Each point is reached from the start by the listed moves, each made once or not at all, plus a little noise. Is the number of moves made odd or even? Then give how often each move was made.

Moves:
(1): [ 56  22   6 -23]
(2): [11 41 -5 13]
(3): [ 3  3 55 41]
Start: [ 12   5 -20  10]
Points:
[25 45 30 64] -> even (0, 1, 1)
[ 24  45 -26  21] -> odd (0, 1, 0)
[ 66  27 -16 -13] -> odd (1, 0, 0)

Moves:
(1): [ 54  19 -27   0  11  -3 -39   3  -9  12   7 -10   9 -12]
(2): [ -5  35  20  -7  -7 -22  19 -11  18 -13 -22 -24  25  -2]
(3): [ 19 -15  28 -10   7  -3   5 -12 -18 -19  23   9   0   0]
(4): [ -4  10  11  32  18   3 -33 -13   2 -17  27   4  -4  -7]
(5): [-16   6   1 -26  63  15   2  12   6  -8   7  -6  -4  -9]
(6): [ 14   3   9   7  -3  47  15 -14   8  19 -15  -3  -8 -16]
(7): [ 20  -8  -6  45  11   0  32  17  -2  14   0 -10  14 -17]
(8): [ -3  22  39   7 -18  -1   2  64   1  -2   3 -25 -10  20]
(9): [ 22 -20   1   5   0 -17   4 -12  53  23 -20  29  -9  19]
(10): [-25  48  36 -11  21 -19   3   6 -20  55  25  16 -22 -18]
(11): [  3   6 -13 -13 -10  11  20  12  16  -7  39   7 -18   0]
Start: [ 13 -14 -13 -33 -51  15   2  13 -18  10   2 -19  28  -9]
Points:
[121 -13 -22  52 -10  48 -16 -10  39  63  -3  -8  25 -37] -> odd (1, 0, 0, 1, 0, 1, 1, 0, 1, 0, 0)
[ 44 -23  10   6 -35  53  -5 -26  43  33  -9  11   1  -9] -> odd (0, 0, 0, 1, 0, 1, 0, 0, 1, 0, 0)
[-19  54  40 -30  48  60 -10  10 -27  60  44 -14 -13 -58] -> even (0, 0, 0, 1, 1, 1, 0, 0, 0, 1, 0)
[ 21  48  47 -34 -33 -18  81  23 -20  43  63 -25  27 -48] -> odd (0, 1, 1, 0, 0, 0, 1, 0, 0, 1, 1)
